Rows are points. Each copy is the shape, with its points in the same order, stretched, turned, moved and blurred by noise. Say if it was mirrored as well.
(in the rows, 128 means zero)

Shape:
[[124 161 129]
 [ 83 153 184]
 [112 159 210]
 [173 162 117]
 [184 144 150]
 [192 141 122]
 [ 83 148  79]
 [ 99 138 182]
 [ 90  98 147]]
Copy 1 (9 x 3):
[[139 149 145]
 [108  83 180]
 [128  66 206]
 [177 177 136]
 [184 128 145]
 [191 154 124]
 [101 184  93]
 [106  82 166]
 [ 99  81 104]]
Copy 1 is: only turned
Copy 2 (9 x 3):
[[149 162 108]
 [180 177 174]
 [221 163 174]
 [141 156  60]
 [167 123  76]
 [135 129  49]
 [ 77 182 102]
 [176 158 163]
 [125 125 159]]
Copy 2 is: only turned
Copy 3, 9 rows:
[[131 146 106]
 [170 171  70]
 [172 199  96]
 [113 147 154]
 [136 157 172]
 [122 139 180]
 [125  94  70]
 [175 162  90]
 [182 108  89]]
Copy 3 is: mirrored

Shape:
[[168 109 144 116]
 [ 91 111  53 100]
 [139 160 128  95]
 [  7 106 120  83]
 [172 136 121  85]
 [154 104 132 105]
 [161 121 108 132]
 [170 115  84 115]
 [150 125 139 157]
 [170 145 139  88]]
Copy 1 (10 x 4):
[[157 140 145  94]
 [115 194  96 155]
 [102 152 140  95]
 [ 80 120  24 179]
 [127 167 139  73]
 [151 141 123 100]
 [145 169 156 110]
 [145 188 149 107]
 [150 133 158 126]
 [124 149 141  67]]
Copy 1 is: only turned
Copy 2 (10 x 4):
[[147 102 164 108]
 [166  91 100 205]
 [109 117 151 142]
 [124 113  21 152]
 [122  95 171 150]
 [150  90 153 123]
 [153 115 160 142]
 [166  97 173 174]
 [148 143 154 107]
 [112 101 178 129]]
Copy 2 is: mirrored
Copy 3, 10 rows:
[[107  84 148 144]
 [146 142  25 101]
 [164 112 112 177]
 [ 99 216  14 141]
 [144  68 115 162]
 [105  91 123 137]
 [139  99 129 121]
 [143  81 103 115]
 [126 125 162 119]
 [145  77 129 181]]
Copy 3 is: mirrored
Copy 4:
[[138 126 118  95]
 [ 74  91 174 128]
 [104 142 122 132]
 [114  64 174 220]
 [107 125 106  90]
 [134 116 121 103]
 [121 135 143  93]
 [ 98 124 142  67]
 [143 154 141 111]
 [115 134  89  99]]
Copy 4 is: mirrored

Shape, 11 rows:
[[111 130 123 187 179 119]
 [150  98  94  89  88 198]
 [ 70 140 141 159  70 201]
 [ 96 115 104 132 105  81]
 [161 133 167  91 150 154]
 [134 140  90  70 184  82]
 [105 170  93 171 127 147]
 [151 103 210 177  88 203]
 [138 164 118 137 191 127]
 [147  93 192  84 156 156]
 [163 125 208 119  73  91]]
Copy 1 (11 x 6):
[[159 127 142 158  66 160]
 [144  68 104  88 167 147]
 [187 118 147 101 187 215]
 [106 120 141 119  99 197]
 [146 137 114  89 101 106]
 [ 91  89 159  98  59 132]
 [154  95 171 145 143 188]
 [203 178  71 119 142 135]
 [143 109 160 135  78 129]
 [151 149  89  72  72 103]
 [108 205  94  98 112 133]]
Copy 1 is: only turned
Copy 2:
[[142 190 121 104 115 150]
 [ 90  54  94 127 161  68]
 [194  93 123  51 136  68]
 [119  91 159 117  67  92]
 [116  95 130 154 192 174]
 [ 54  70 155 125 125 188]
 [141 140 148  44 132 107]
 [205 166  95 154 187  91]
 [110 154 142  94 165 186]
 [126  86  98 188 172 182]
 [160 111 182 184 145 115]]
Copy 2 is: only turned

Shape (11 x 8):
[[184 155 102 110 114 115 203 114]
 [129 173 120 104 124  99 107 161]
 [214 167  87 172  92 168 134 176]
 [115  75  28 176 159 178 122  92]
 [138 143 128  75 188 100 112 120]
 [ 58  94 133 130 181 173 119 139]
 [106 119 136 119 177 111 139 139]
 [130 135 159 130 119 146 111 120]
 [112  76 147  92 153 142 124 146]
 [132 111 140 124 133  94 133 140]
 [168 153 100  78  92 112 180 134]]
Copy 1:
[[142 163 170  86  92 154  22 128]
 [153 144 113 166  50 152  90 117]
 [ 79 178 198 147 110 139  22 191]
 [153 117 198 128 177 179 161 112]
 [214 156 127 149  89 120 112  79]
 [129 122 111 128 133  83 219  71]
 [155 149  98 143 119 107 133  80]
 [148 130 111 117 117 105 132 152]
 [145  90 156 144 131  64 138  89]
 [144 124 106 155 129 112  90 110]
 [138 117 187 103  60 156  24 119]]
Copy 1 is: only turned
Copy 2, 11 rows:
[[187 141 133  73 133 234 146 138]
 [159 135 115 160 150 118 112 140]
 [191  76  58 145 107 174 160 235]
 [213 202 130 110  13 123 225 103]
 [147 129 159 129 125 151 111  57]
 [ 89 181 126 113 100  31 145  64]
 [120 166 138 131 138 125 139  82]
 [130 113 148 108 122 112 134 129]
 [ 91 176 149 133 100 102 104 100]
 [133 158 151 147 138 151 122 133]
 [178 170 131  86 116 202 104 161]]
Copy 2 is: mirrored
Copy 3 (11 x 8):
[[ 69 160 119 148 189 155  74 149]
 [172 122  76 123 139 168 105 142]
 [ 93 249 128 179 130 136 183 183]
 [ 90 118 202 113 185 112 197 106]
 [171 109 157 110 125 159  34 139]
 [151  91 174 134 103  73 133  84]
 [168 117 148 127 137 109  83  96]
 [ 96 149 118  99 113  95 104 147]
 [147  81 153 133 142  59  84 121]
 [155 130 116 106 169 107 101 119]
 [ 94 122  94 144 177 166  76 160]]
Copy 3 is: only turned
